Rows are points. The points of each table are mixes of a few directions, plus a little noise. Count the directions of each table, and those that both share. Where both have some left over, give the other angles between the two spaces (their principal angles), to ten degrees, smallest first.

First (4 x 2)
[[ 0.13  0.00]
 [ 2.06 -0.28]
 [-3.14  0.41]
 [ 1.01 -0.10]]
Second (4 x 2)
[[ 0.71 -0.01]
 [ 2.84 -0.40]
 [-2.33  0.47]
 [-1.05  0.19]]
Directions: first 1, second 1, shared 1

First (6 x 6)
[[-0.10 -0.29 -0.20 -0.13  0.17  0.05]
 [ 0.32  0.85  0.73  0.80 -0.54 -0.38]
 [ 0.02 -0.26 -0.28 -0.33  0.08  0.11]
 [-1.00 -2.63 -2.32 -2.78  1.46  1.13]
 [ 1.23  3.27  2.93  3.48 -1.92 -1.35]
 [-0.40 -0.95 -0.90 -1.18  0.46  0.40]]
Second (9 x 6)
[[ 0.17  0.43  0.39  0.47 -0.26 -0.17]
 [ 0.71  1.87  1.69  1.99 -1.07 -0.80]
 [ 1.02  2.67  2.41  2.88 -1.53 -1.16]
 [ 0.87  2.38  2.12  2.52 -1.33 -1.00]
 [-0.66 -1.71 -1.56 -1.85  0.99  0.72]
 [-0.54 -1.47 -1.31 -1.58  0.85  0.64]
 [-0.13 -0.35 -0.31 -0.35  0.20  0.15]
 [-0.83 -2.27 -2.03 -2.40  1.25  0.96]
 [-0.60 -1.51 -1.39 -1.65  0.90  0.65]]
Directions: first 1, second 1, shared 1

First (10 x 11)
[[ 2.86 -0.39 -0.17 -0.47  0.10  1.70  0.64 -0.10  0.62  1.00 -0.15]
 [ 2.41  0.66  0.06  0.84 -0.44 -0.10 -0.72  0.68 -1.31  0.97  1.01]
 [-1.81 -0.11  0.03  0.86  0.11 -1.61 -0.81  0.22 -0.47 -0.12  0.19]
 [-6.84 -1.68 -0.13  0.63  1.08 -3.07 -0.65 -0.57  1.21 -1.21 -1.17]
 [-4.05  0.89  0.35 -0.29 -0.35 -1.33 -0.17 -0.19 -0.52 -2.18 -0.08]
 [ 1.34  0.54  0.05  1.37 -0.32 -1.14 -1.23  0.83 -1.59  0.99  1.09]
 [ 2.59  1.00  0.15 -0.67 -0.62  1.63  0.60  0.10 -0.47 -0.02  0.43]
 [ 2.96 -0.88 -0.34 -2.31  0.33  3.80  2.34 -0.98  2.50  0.29 -1.34]
 [-1.45  0.17  0.12  1.09 -0.03 -1.79 -1.04  0.42 -1.00 -0.01  0.53]
 [ 2.07 -0.23 -0.13 -1.06  0.05  1.98  1.09 -0.38  0.98  0.28 -0.46]]
Second (11 x 11)
[[-1.10 -1.60  0.63  1.38  2.13  2.34  0.70 -1.60 -1.97 -1.00  0.02]
 [ 0.21 -1.55  0.82  2.72  2.37  2.75  0.16 -1.60 -3.92 -0.73  0.98]
 [-0.36  0.66 -0.41 -1.32 -1.03 -1.17  0.12  0.62  1.97  0.24 -0.60]
 [-0.62 -0.59  0.05  0.11  0.46  0.55  0.30 -0.61 -0.04 -0.46 -0.26]
 [ 2.48  1.91 -0.50 -0.61 -2.29 -2.38 -1.31  2.00  0.58  1.63  0.88]
 [-0.43  0.48 -0.42 -1.24 -0.93 -1.04  0.10  0.50  1.95  0.14 -0.61]
 [-0.44  0.21 -0.14 -0.86 -0.51 -0.60  0.13  0.32  1.20 -0.01 -0.49]
 [ 2.00  0.27  0.42  1.76  0.29  0.36 -0.73  0.31 -2.72  0.58  1.37]
 [-3.15 -2.03  0.28 -0.16  2.05  2.12  1.59 -2.05  0.60 -1.77 -1.23]
 [-1.31  0.76 -0.84 -2.83 -1.82 -2.07  0.29  0.92  4.31  0.15 -1.45]
 [ 2.68  1.15  0.04  1.14 -0.69 -0.77 -1.21  0.99 -2.01  1.21  1.45]]
Directions: first 3, second 2, shared 1; angles 90
